Every row gives one point. Examples show where two turns around zero, p and q, send a point. Where does a point land after both, in the order given? Backwards means that the second turn is done in reverse. Each puzzle has new turns, and all numbers are rounded.
In the rows, zero is written as 128.

Turn p:
[159 145] => [156 106]
[124 170] => [165 148]
[107 105] => [ 99 138]
[108  89] => [ 84 131]
[142 132] => [137 117]
Turn q:
[113 122] => [139 140]
[180 139] => [87 94]
[131 107] => [116 145]
[107 164] => [163 106]
[109 107] => [135 155]
Where do these land?
q, then p backwards: [ 97 155] => [153 161]
p, then q: [162 128] => [102 149]
p, then q: [125 101] => [147 147]

Turn p:
[125 128  90 134] => [119 143 155 149]
[146 149 102 166] => [ 90 126 165 121]
[158  81 144 136] => [157 151 135  83]
[101 117 108 111] => [147 135 132 161]
[105 119 152  86] => [158 126  86 145]
[131 152 153  95] => [118 124  82 132]
[131 151 147 168] => [106  91 140 105]
Turn q:
[149 135  81  95] => [114 129 102 182]
[124 126 202 135] => [105 133 146  60]
[134 111 106 151] => [144 113 149 148]
[107 121 141 121] => [132 150 132 114]
[126 146 110 139] => [145 114 113 136]
Where do these land?
q, then p: [124 172 111 165] => [139 181 147 111]
p, then q: [121 149 136 154] => [130 153 152 124]
p, then q backwards: [107  90 111  78] => [ 81 126  80 116]
q, then p: [137 135 102 118] => [124 124 157 125]
q, then p: [133  90 130 123] => [128  94 114 117]
q, then p: [146 131 177 129] => [158 129  98 158]

Turn p:
[126 147 140 105  96 133 102 149] => [149  95 155 119 142 147 128 111]
[137 171 106 144 116 127 117 147] => [106  83 131 127 149 128 143 139]
[147 136 153 136 108 119 118 110] => [120 128 132 107 117 154 149 112]
[135 147 105 109 121 138 118 136] => [126 112 140 135 159 120 131 118]
[153 158 122 117 100 176 105 117] => [113 120 184 119 159 130 156 116]
[141  75 141 143 156 126 155 144] => [114 157 115 122  89 106  85 127]
[ 95  89 134 136 142 105 189 115] => [157 162  82 127  87  91 125 142]
[101 113 148 131 187 111 160 123] => [136 153  96 174  84 119 116 142]
[144 160  94 100 112 107  91 115] => [123 109 118 132 187 151 146 104]
[100  82 138 160 142 138 127 122] => [136 164 126 117 105 132 103 169]
Turn q:
[116 151 142 121 128 136  95 100] => [142 156 141 148 132 147 110 153]
[137 134 102 149 117 103 120  88] => [133 150 149 154 107 129 114  91]
[156 148 136  96 108  63 124 133] => [ 75 151 125 156 170 136 129  97]
[114 119 127 132 175 128 144 146] => [138 119  87  96 120 137 122 124]
[138  97 116 152 134 169 125 164] => [124  92 121 108  90 100 136 154]
[116 153 133 139 142 138 153 192] => [114 139  97  78 129 114 169 145]
[102 120 126 123 125 103 131 135] => [126 124 117 133 130 155 147 114]
[114 110 174 135 131 172 132  90] => [191 110 130 145 144 116 115 160]
[158 120  97 103  91 140 128 104] => [110 110 186 136 133 119 111 115]
Where do these land?
p, then q: [146 108 140 111 114 113 141 118] => [131 141 157 134 142 136 108 116]
p, then q: [154 128 155 131 114 111  98 144] => [151 103 154 136 132 140 114 156]
q, then p backwards: [123 139 118 112 127 145 144 113] => [126 117 129 120 104 143 113 133]
q, then p: [145 121 164 123 145 143 143 129] => [110 127 102 141 143 132  97 121]
p, then q: [149 132 144 154 112 126 154 133] => [126 111 148 136 151 150 150 115]
q, then p backwards: [131 109 110 146 153 107 154 130] => [150 123 140 112 116  93 149 138]
q, then p: [135 145  31 123 174 116 143 128] => [191 153 168 126 173 162 173  99]
q, then p: [112 137 146 151 110 118  73 109] => [ 99  87 145 103 111 123 142 161]
p, then q: [ 84 144 158 111 121 104 150 135] => [107 106 151 139 119  79 126 106]
q, then p: [103 117 113 119 108 197  79 141] => [152  89 169  95  92 119  81 111]
